Each wall is flat, endless, passes through zero and stands at right angles to its row. A trip goes straight from one point to another. List the walls that it crosses, first one first.

Walls:
(1): [-0.61  0.04  0.35]
(2): [-0.20  0.39  0.60]
(3): [ 0.05  0.56 -0.08]
(4): [-0.72 -0.14  0.14]
(5): [ 0.65 -0.40  0.45]
(6): [-0.13  0.34 -0.06]
(7): [0.17 0.08 0.63]
(8): [-0.06 -0.11 -0.48]
Trips:
[-0.14  0.11 -0.46] to [ 0.06  0.26 -0.33] => 4
[-0.32  0.35  0.02] to [-0.21  0.30 -0.11] => 8
[ 0.50 -0.06  0.23] to [-0.05 -0.47  0.37] => 1, 4
[-0.25  0.20  0.36] to [0.51 0.30 0.10] => 5, 4, 1

Walls:
(1): [-0.27 -0.16  0.19 -0.01  0.17  0.00  0.16 -0.53 -0.81  0.71  0.07 -0.20
 -0.02  0.00]
(2): [ 0.25  0.06 -0.43  0.03 -0.18 -0.11 -0.38  0.05  0.54 -0.41  0.15 -0.69
  0.07 -0.21]
(3): [ 0.39  0.06 -0.07 -0.07 -0.17 -0.15 -0.78  0.09  0.14 -0.39 -0.05 -0.45
 -0.19 -0.49]
(4): [ 0.59 -0.07  0.06  0.06 -0.59  0.77  0.26  0.53  0.01 -0.07  0.46  0.57
 -0.21  0.18]
(5): [-0.02  0.10  0.01 -0.29  0.28 -0.39 -0.18 -0.25  0.34  0.43 -0.41  0.06
  0.14  0.37]
(6): [ 0.58 -0.11  0.02 -0.29 -0.32  0.31 -0.35 -0.18 -0.26  0.05 -0.06  0.09
  0.03  0.33]
Trips:
[-0.20 -0.18 -0.53 -0.65 -0.48 -0.03 -0.24  0.20  0.01  0.19 -0.04 -0.11
  0.16 -0.57] to [-0.36  0.44 -0.27 -0.07  0.43  0.11  0.12  0.21  0.45 -0.12 -0.03 -0.29
  0.60  0.44] => 5, 6, 3
[ 0.16  0.38 -0.09 -0.16  0.06  0.52  0.45  0.19  0.25 -0.13  0.64  0.07
 -0.22 -0.14] to [-0.15 -0.73 -0.08  0.30 -0.28 -0.47  0.05 -0.65  0.12  0.28 -0.24 -0.37
 -0.42 -0.53] => 3, 1, 4, 5
[ 0.72 -0.11 -0.34  0.00 -0.10 -0.02  0.41  0.40  0.30 -0.26  0.14  0.03
 -0.11 -0.09] to [ 0.43 -0.18  0.22  0.73 -0.21 -0.51  0.36  0.11  0.20  0.13  0.08  0.19
  0.36  0.03] => 6, 3, 2
[-0.40  0.45  0.38  0.22  0.71  0.52  0.28 -0.17 -0.15  0.28  0.31 -0.51
  0.05  0.13] to [-0.40  0.29 -0.14 -0.04  0.00 -0.09  0.36 -0.32 -0.27 -0.02  0.27  0.08
  0.18 -0.68] => none
[ 0.00 -1.04  0.11 -0.20  0.49  0.02  0.02  0.70  0.22 -0.29  0.48  0.26
 -0.03  0.28] to [-0.55  0.21  0.04 -0.22 -0.07  0.21 -0.01  0.17 -0.66 -0.52 -0.30  0.12
 -0.13  0.64] => 6, 1
